Every row gives one point. Two turns around zero, p and q, are shown by what they do to some points. Where does a point land after both, in the order given? Backwards means that the second turn is done in reverse. Each puzzle has new turns, and all numbers are rounded.

Turn p:
[-0.92,  0.01,  0.20] => [-0.52,  0.77,  0.16]
[-0.05,  0.18, -0.21] => [-0.23, -0.13, -0.08]
[-0.08,  0.09,  0.04] => [-0.07,  0.08, -0.07]
[ 0.18, -0.09,  0.63] => [ 0.53,  0.35, -0.17]
[ 0.47,  0.05, -0.39] => [ 0.08, -0.61, -0.04]
[ 0.40, -0.25, -0.28] => [ 0.21, -0.46,  0.22]
Turn q:
[-0.14, -0.34, -0.49] => [ 0.20, -0.55,  0.19]
[0.05, 0.58, 0.35] => [ 0.07,  0.65, -0.18]
[ 0.33, -0.42,  0.47] => [-0.71, -0.02,  0.00]
[ 0.18,  0.28, -0.02] => [0.09, 0.29, 0.15]
[-0.41, -0.10, -0.32] => [ 0.35, -0.37, -0.14]
Where do these land?
p, then q: [ 0.41, -0.65,  0.06] => [-0.70,  0.26,  0.20]
p, then q: [0.42, 0.28, 0.23] => [ 0.07, -0.20,  0.51]
q, then p backwards: [-0.41,  0.25, -0.11] => [0.35, 0.08, 0.34]
q, then p: [-0.45,  0.16,  0.10] => [-0.09, -0.47,  0.06]
p, then q: [0.45, 0.28, 0.11] => [ 0.01, -0.29,  0.46]
q, then p backwards: [-0.42, -0.32, -0.37] => [ 0.60,  0.03, -0.23]

Turn p:
[ 0.29,  0.44, -0.16, -0.48,  0.01,  0.03] => [-0.19, -0.37, -0.27,  0.28,  0.21,  0.41]
[ 0.46, -0.04, -0.13, -0.05,  0.56, -0.06] => [-0.71,  0.02,  0.12, -0.02,  0.14,  0.10]
[-0.24,  0.27, -0.18,  0.31, -0.29,  0.15] => [ 0.36, -0.16, -0.26, -0.37,  0.03, -0.07]
[-0.41,  0.49,  0.27, -0.19,  0.39, -0.33] => [-0.23, -0.20, -0.53,  0.38, -0.35, -0.37]
[-0.19, -0.13, -0.51,  0.55, -0.29, -0.44] => [ 0.26,  0.50, -0.30, -0.42,  0.45, -0.33]
[ 0.59, -0.41,  0.39,  0.08, -0.17,  0.07] => [-0.02, -0.05,  0.79,  0.12,  0.25, -0.02]
[-0.46, -0.51,  0.51, -0.60,  0.23,  0.20] => [ 0.06,  0.28,  0.29,  0.55, -0.83,  0.17]
[-0.34,  0.22, -0.63,  0.16, -0.43,  0.18] => [ 0.48,  0.07, -0.51, -0.47,  0.15,  0.26]
[ 0.29, -0.34,  0.44,  0.21, -0.01,  0.19] => [-0.01, -0.07,  0.67, -0.04, -0.06, -0.14]
Turn q:
[-0.15, -0.01,  0.49,  0.05,  0.33,  0.04] => [ 0.10,  0.08, -0.22, -0.10,  0.18,  0.52]
[ 0.13, -0.07, -0.58,  0.42, -0.05, -0.62] => [-0.45, -0.62,  0.13, -0.35, -0.21, -0.38]
[-0.10, -0.49, -0.40,  0.47,  0.06, -0.23] => [-0.45, -0.63, -0.01,  0.04,  0.25, -0.18]
[ 0.59,  0.19,  0.21,  0.07, -0.63,  0.57] => [ 0.71,  0.37, -0.11, -0.04,  0.25, -0.66]
[ 0.01,  0.38, -0.50, -0.25, -0.02,  0.58] => [ 0.39,  0.10,  0.65,  0.40, -0.15, -0.17]
[-0.43, -0.11, -0.35,  0.04, -0.13, -0.29] => [-0.34, -0.35, -0.06,  0.27, -0.32, -0.05]
[ 0.13, -0.07,  0.60, -0.58,  0.22, -0.03] => [-0.10,  0.74, -0.16, -0.14,  0.09,  0.40]
[-0.17,  0.20,  0.54, -0.22,  0.23, -0.04] => [ 0.14,  0.31, -0.22, -0.10, -0.10,  0.53]
Where do these land?
q, then p: [ 0.39,  0.16, -0.16,  0.01, -0.13,  0.18] => [-0.17, -0.10,  0.05,  0.37,  0.19, -0.19]
q, then p backwards: [0.09, 0.13, 0.30, 0.07, 0.32, 0.38] => [ 0.13, -0.17, -0.26, -0.08, -0.49,  0.10]
q, then p backwards: [ 0.05, -0.19, -0.18, -0.40,  0.15,  0.32] => [ 0.27, -0.42,  0.10, -0.17,  0.00, -0.25]
q, then p: [-0.21,  0.23, -0.27,  0.03, -0.09,  0.52] => [-0.07, -0.12,  0.47, -0.16,  0.27, -0.34]
p, then q: [-0.30, -0.03, -0.19,  0.10,  0.10, -1.66] => [-0.19, -1.05,  0.57, -0.77, -0.86,  0.32]
p, then q: [ 0.02, -0.32,  0.00,  0.28, -0.05,  0.15] => [ 0.10,  0.37, -0.10, -0.13, -0.14,  0.11]
q, then p: [-0.04,  0.01,  0.49, -0.08, -0.30,  0.11] => [-0.18, -0.12, -0.28, -0.24,  0.35,  0.20]
